Each row is a point. The window is the flat piece filled in between its corners: a triangle in 3 columns, a solid with four corners in 4, and so on. A path goes straight from each point to the next, and from the last back to the first. List the points from which the path goes on through the window.

Window (3 x 3):
[[ 21 -28  20]
 [-24  42  50]
 [ 17 -62 -38]]
Path:
(1): [ 9 38 22]
(2): [ 49  -9 -18]
(3): [  8 -33  33]
(4): [-58   0  75]
(5): [22 45 13]
(6): [39 15  9]
(7): [-26   3  36]
(8): [-17 -40  -5]
(9): [ 21 -19 -26]
(10): [13 52 33]
(11): [-37 -15  72]
(12): [ -3 -13  48]
Through the window after points: 2, 4, 6

Window:
[[ 15   9 -41 -19]
 [-20  -6  -6  12]
 [-25  -4 -51  -6]
 [ 42 -67 -10  81]]
Path:
(1): [-24  34 -27  35]
(2): [13 -6 -6 41]
(3): [ 20 -43 -28   6]
(4): [ -9 -31 -20 -42]
(5): [-39   2 -69  61]
(6): [  7 -26 -46  67]
(7): [ 26 -53 -31  26]
(8): [ -8 -32  -3  -5]
Through the window after points: 8

Window (6 x 6):
[[  6  30 -95  30  -6  33]
 [ 12   0 -35   1  21  61]
 [ 51  -7  52  -3  28 -52]
 [-13  53 -26  13   0  19]
 [ 37 -15  28 -32 -18 -23]
 [ -3 -36  22   0   7 -44]]
Path:
(1): [  2  19 -73  10   8  12]
(2): [ 19  23 -57  30 -13  28]
(3): [ 20   6 -12  35   0  13]
(4): [ -5  -1 -60 -22  -1  -9]
(5): [ 20  38 -46 -35  17   0]
(6): [ 31 -11  -2  56 -15  11]
(7): [ 58  34 -19  40 -27  58]
(8): [-39  -5 -71 -20  41 -24]
Through the window after points: 1, 3, 7

Window (8 x 8):
[[-16  18  20 -33  -9  -6 -32   0]
 [-23  19   8 -24  11  20  15  13]
 [ -3  25 -25  15 -17 -13 -26   8]
 [  7  12  20  24  -3   9 -19  28]
 [ 41 -95 -33  31  70  -3 -23 -14]
 [-28   1  31   8   7 -13  22   0]
 [ -1  -1  20 -23 -19  -7  26  20]
 [-33   2   2  -8 -36  18 -22   8]]
Path:
(1): [ 26  -9   5  24  -4   7  23 -27]
(2): [  3  -2  -1   4  -4   6 -15 -14]
(3): [-39  -2  17 -14 -27 -20 -19  47]
(4): [-24 -14  -8  13   3  -3 -17  45]
(5): [ 0  9 -6  7 -8 -2 -2 -4]
(6): [ 10   0   7   2 -24  15  -9 -13]
(7): [-20  15   1  -3  10  -1 -22  55]
(8): [-42 -18   8   3  18 -13 -10  30]
Through the window after points: none

Window (9 x 9):
[[-71 -10 -27 -61 -29  -3 -33  -6  -6]
 [ 24 -72   0  56  17  21  47  10 -54]
 [  1 -17   2   9  13 -45  46   1  -3]
 [-31  -7  52  12  13  32  -1  11  23]
 [ -1  21   9 -54 -58  19  20 -12  11]
 [-33 -36 -18  73  31  56  93  24  -7]
 [ -2 -24  -6  36  41  38  55 -50 -13]
 [ 42  22 -29 -46 -16 -13 -46  12  40]
 [-20  71   5 -11 -68 -11 -66 -14  30]]
Path:
(1): [-11  63 -36 -21  -6 -17 -39   8 -19]
(2): [  0   7  39  -7 -83  14 -29 -25  75]
(3): [-39 -79   9  32  -9  47   8 -14  40]
(4): [ 24  13 -11  20  54  -6  95  29 -70]
(5): [-46  32  -9 -44  25  -1  10  23 -12]
(6): [ 24 -39  14  27 -53  12   6  -7  21]
(7): [-23 -36  11 -13 -23 -10  19 -35  42]
(8): [-2 26 -7 13  8 -4 -9 24 -9]
(9): [ 13  29 -35   1  34  52  18  31 -39]
(10): [-33  -6  18  19 -44 -20 -18 -25  49]
(11): [-18 -28  -8  29 -38  10  13 -12  74]
(12): [-10  33   5 -49 -19  -5 -34 -10 -25]
Through the window after points: 1

Window:
[[-46 -91  73 -18 -13  14  -8  29  57  25 -23]
 [-32 -43 -26 -38  -5 -47 -32 -26 -12  43  15]
 [-34 -21 -85  31 -60  21 -20  26  18 -30   5]
 [-15   0   0 -23  95  -2   5  16  62 -29   7]
 [-39 -28  -9  12  41 -18 -19 -38 -40  13  25]
 [ 55  42  34 -87  -7  12   8  75 -95  15   6]
 [ -1   0  82  -9 -31   6 -48   8  28 -55 -55]
 [-45 -18   9 -67 -82 -28  59  -5 -18  31  18]
 [-25  33  -8 -56  22  32 -21  18 -12  -6  87]
 [-20  23 -15 -19 -19  20  20 -52  50  50 -48]
 [-19  -9   1  -8  29 -60  18  55  -7  60  48]]
Path:
(1): [ 24 -24  18 -23 -22  -8  38 -24  21   5  28]
(2): [-73  16  -2 -20  56  18 -40  60  30   7 -36]
(3): [-65  58  17 -54  -8  -2 -37  74 -34  27  -3]
(4): [ 55 -18   0 -30  -8  -4  15 -33 -16 -18  18]
(5): [ 17 -32  -3 -39 -23  -3  20 -32 -28  20  31]
(6): [-90  20  10 -43 -17 -26  -1  42  40  13 -10]
(7): [-88 -15 -12 -43 -13 -22 -42  45 -24  28 -13]
(8): [ 15 -19   2 -33   4 -20  30 -27  18  14  33]
(9): [  6 -15 -10 -26  -6 -18   2 -17   8  -6  28]
(10): [-74  41 -17 -24   2  -3 -11  42 -21  80 -30]
(11): [-44   6  -2 -15  35  -7 -31  18 -12  -5  -5]
(12): [ 42  -2  11 -27 -48 -11  25   3  13   9  38]
(13): [ -6 -27  22 -31 -36 -13  19  14   3  16  21]
(14): [-68  17 -14 -40  28  -9  10   2  -3  53 -29]
(15): [-45   3  -7 -25  32 -15 -16  21   6  -1 -18]
(16): [ 27 -20  23 -10  18  14  19 -26  21  12  36]
Through the window after points: 5, 7, 13, 15

Window (12 x 12):
[[ 26  55 -36  -4  73  14   5 -44  20 -34 -32  42]
 [ 45   9 -95  12  20 -10 -18 -16  21 -51  -6  25]
 [ 26  57 -70  36  46  58 -60  10  44 -42 -14  28]
 [ 11  37 -43   4  55 -12 -41  -7  20  16  44  32]
 [ 29 -22  61 -12 -20 -19 -33 -10 -56 -47   8 -30]
 [-39 -51  -2 -85  22  10 -61  12   0 -15  18  -8]
 [  8 -53  61  -5  31 -39  20  46 -17   9 -26 -19]
 [-40 -25  27  -3  53 -36   8   3  -8 -22  10 -72]
 [ -3 -38  43 -15 -26  15  30  -9  -6   4  17 -37]
 [ 53  48 -76  -5  39  39 -15   4 -40 -16  -9  -1]
 [  1 -19  41 -14 -12 -42 -17 -15 -13  26 -46 -61]
 [-19  16 -78  29  28  35 -46 -21 -29 -23  -9  55]]
Path:
(1): [ -4  40 -10 -27 -32  -5  -3  -2  -1 -33  -5   8]
(2): [-23  42 -24 -30  -3 -44 -10  34   4  13 -33   5]
(3): [ 49 -24 -14  35  67  46 -32 -28   6 -35  33   0]
(4): [  8 -15   6   2  30 -13 -31 -37  -5   1  -8 -16]
(5): [ 16  39 -59 -32   4 -14 -17  67 -24 -54 -38  -7]
(6): [-51  56 -24 -13  32 -15  -9  39 -24 -30   5  18]
(7): [ 46 -50 -31   9  11  13 -45 -30   0  -3   0  -8]
(8): [ 12 -22 -10  -2  61  12 -21 -34  14   1 -19 -16]
(9): [  1  39 -56  -2   7  -5 -16  32  -3 -21   4   8]
(10): [-29  23 -12 -26  14 -37 -23   3   5 -14 -21   0]
(11): [ 62 -37 -39  25  66  60   0 -32   5  -3   6 -14]
(12): [-11 -43   0  15  69  32 -15 -17  -2 -16  -3 -12]
(13): [  5  44 -27 -34 -29 -88  -6  34 -11 -23   3 -19]
(14): [-18  -1 -29 -11   1   2   0   3  -8 -29   1   4]
(15): [ 46 -24 -16  -1  56  21 -70 -24   6   5  -4   6]
(16): [  7 -28 -44   2  71  22 -49 -23   1 -10  20 -10]
Through the window after points: 2, 12, 14

Window (14 x 14):
[[-42  30  26 -45  -8  18 -23   9  -3  -5  -7 -42  25  38]
 [ 47 -14 -37   6  85   4 -58 -25  -2 -13  25 -46 -69 -11]
 [-31  64  14  12 -69  -7  29 -35  -8  13 -47 -57  54 -61]
 [-26 -18  16   5  -6  44 -10 -18  16  35 -34  44 -28  -6]
 [-11 -11 -13 -54 -21  27  16   3 -28  -8 -26  29  15  41]
 [-14 -15  -3  27  24 -10  47  40 -14 -18  17   9  -8  48]
 [-30 -41 -39  43  12  57 -55  27 -25 -17  -5  55 -59  20]
 [ 22  80 -13   3 -36  24 -56 -40   9  23 -35  -6  -7  44]
 [-74 -32   7 -28  -5 -27 -42   1 -50 -14  47  52  19  -6]
 [-26  -2  29 -28  27  25 -43 -35   4 -45 -44  17  13  42]
 [ 12  49 -18  27 -27   3  22  71  28 -12  14  10  41 -34]
 [ 13  55  17 -45  53  18  61  40 -21 -50   5   3 -30  34]
 [ 70  45  50   2   1  25 -54  41  -8 -32 -12 -14  -9  26]
 [ 15   3 -18  -7 -38  23  26 -34  25 -37  65   2 -46 -57]]
Path:
(1): [  6  -4  23  -8 -23 -15 -27  12  17 -28 -21 -36 -28  41]
(2): [-11   5 -19 -40 -43 -76   9  30  24 -35  -2 -13 -10 -42]
(3): [ 13  26   8  40  27  95  -9 -24 -37  19   6   0  -5  32]
(4): [ 14  19   0   3  29  35  -8   3 -11 -19  13  -4  -9   3]
(5): [ 24   7  -6  -9   3  -8 -33  12   6 -16  -3 -12 -25   6]
(6): [-25  -3   7 -10  -7 -10 -12   2  -3 -15 -14   3  -6  18]
(7): [ 12  48  -8  16  31  57   7 -12 -34 -10  30   1  19 -14]
(8): [-32  32 -29   1  27  47  -5  -7 -45 -19  41  23  70   1]
(9): [  0   0  20 -15  -5   5 -20  -2   2 -12 -17  -7 -38  21]
(10): [  6  37  23 -31 -34 -15  44  63  11  10 -49  20 -79  26]
(11): [ -5   8 -29  17  11  46 -58 -63 -23 -23  21   1  63   1]
(12): [ 18  68  12 -15  36  70 -13  21 -43  -1  26  27  37 -15]
Through the window after points: 4, 6, 12

Window (14 x 14):
[[-14  11 -10 -12 -30  -8   0  31 -11 -57  47 -13 -20 -23]
 [ 13  45 -16  -4 -41   4  -6   5  37  15  40  11  -8 -73]
 [ 15   7 -31  17 -12 -27  42  46 -45  14 -30   5  24  39]
 [-30  37 -24  -1 -44 -15   9 -28  19  -4  29 -67   8 -28]
 [  2  -4 -27  -3 -59  39 -21  14 -55  28  10  23 -34  21]
 [ 63  24 -13  29 -38 -45   3  17 -22 -11  -7 -17  -9  74]
 [  7   5  -9 -33  13   1  -4 -16  64 -15  19 -40  28  -4]
 [-30  18  65 -14 -25 -25 -33 -16  69  -7   9 -49  49 -64]
 [  7 -12 -10  40  -8  11 -10  17  -2  17  25 -33 -36 -40]
 [ 24  23  -3   2  -9   9   2 -36 -40 -25  23 -11   4 -40]
 [  4 -38 -51  55 -54  -7   6  -7 -36   7  16  61 -23  16]
 [ 12  24   1  53 -19  10  56  17 -38   5   0  30 -24  91]
 [  5  -3 -27  23 -11 -38   5   8 -66  54  44  52 -42  46]
 [-26  58 -27  20   3   1 -64  -4  22 -23  26 -23  15 -46]]
Path:
(1): [-21  31  11   7 -37  -9  12   6 -10 -13 -24  27 -95  25]
(2): [ 16  -1 -47  34 -16  -1 -21   2  -7   3  62 -14  72 -27]
(3): [  7  36 -19  33 -30   7  23   3 -13  16  50  -5  24   7]
(4): [  5  20  -7   8 -13  -7 -25  -1   2 -16   3  -9 -19 -24]
(5): [  4  21   5 -41   5 -16 -48  32  10 -29   9   8 -74 -55]
(6): [-12  16  -9  35 -44  -2  15 -12  -5 -13  36 -32  53   7]
(7): [ 41  13  -1  25 -32  21  10  50   1   1  73 -19   8  -8]
(8): [-14  12 -18   7 -21  -8 -15 -26 -20  -3   5   3 -22 -14]
(9): [  0  17 -20  12 -12 -11 -10   5 -11   1   2   9 -19   3]
(10): [ 45   9 -36  28 -56  32  38  18 -16  -2  79 -33  13  16]
(11): [ 28  36   3  35 -65  38  31  -1 -39   1  58 -13  42 -15]
(12): [  6  11 -15  -1   2 -21  -7 -15 -12 -15  -1 -11 -20  -9]
Through the window after points: 1, 3, 5, 11

Window:
[[ 51 -28   6 -19  26 -17  18 -19  -1 -13  14  15 -74 -47]
 [  3 -71  -8 -37  18  37  -3   6 -11  24  36  15   7  14]
 [ 22   8  -9 -50  12  10 -16 -15  15   9   2  21  27 -23]
 [ 17   2 -25   6 -13 -41  -9  30  15  11  -9 -12  -4  27]
 [ 21  -7 -19  42   4 -12 -24  16 -41  22   2  24 -12 -16]
 [ 17  -9   9  11  58  -7  25  28  28  -1  11  18  -8  21]
 [ 12   3 -12  22   9   2  12  15 -16 -28  29  77 -29  27]
 [ -2  18  19  18   5 -46  22 -48 -20 -31 -43  22  21  43]
 [-21 -23 -18  16 -26  19 -26  11 -46   2 -58  24 -10 -23]
 [-27 -20 -19  26  19  23  -7 -34   8   7  -2   0 -20   2]
 [ 15  14 -25 -16  47 -23  34  28  -8  -3  18 -44  -5  50]
 [ 10 -32   1 -16  70  -3 -13  -7 -34  -8  -4  -5 -52  95]
 [-15   6   6  -7 -16 -17   0 -14 -26  31 -14  63 -23 -31]
 [-59  -8  32  52  -8  26 -33   6  12 -19  28  12   0 -44]]
Path:
(1): [ 24  11  20   1  10   9  28  -3  13  16  15  -1 -13  54]
(2): [ 11  14  -5  29 -27  47 -42 -27 -35  44 -38 -11 -22  34]
(3): [-16 -31 -12  -4  12 -19   6  22 -18 -23 -16  36  -8 -28]
(4): [ -6 -31 -25   5  30 -36  -6  17 -11  -8   4   8 -13  11]
(5): [ 12  36  36 -18 -19  49   6 -32  -2  13 -26  21  -9   9]
(6): [ 10  -7  18   2   0  19  -8   1 -13  14 -12   8  -7  12]
(7): [-11 -19 -47  -8  37 -22   0 -18   0 -18   6  18 -15 -10]
(8): [-38 -12 -37 -28  39 -38   2  19 -45 -25 -22  -3 -13  -3]
(9): [ 65   2  20  23   6  16  15 -22  17  17  20  49 -18  59]
(10): [ 13  -5  -2   2  -1  22   9  -3  -1  -2  -6  13 -20  12]
(11): [-42 -25  -5 -15  42 -58 -27   6 -20   8  11  38   6 -24]
(12): [-74 -58  -1  43  39 -51 -22 -25   9   0 -20  25  -4  -3]
(13): [ 17  16   1  10   3   5  -1   9  -9  -8   5  11 -19   6]
(14): [ 17 -14  -2   0   5  24   6   9  -5  14  -3  14  -6  11]
(15): [ -5   0 -16  24  16 -39 -22  -5 -39  -3 -12  22 -13  -7]
(16): [-11 -14 -35  -1  55 -43   0  20 -19 -29 -15   7   5 -14]
Through the window after points: 2, 6, 14, 16
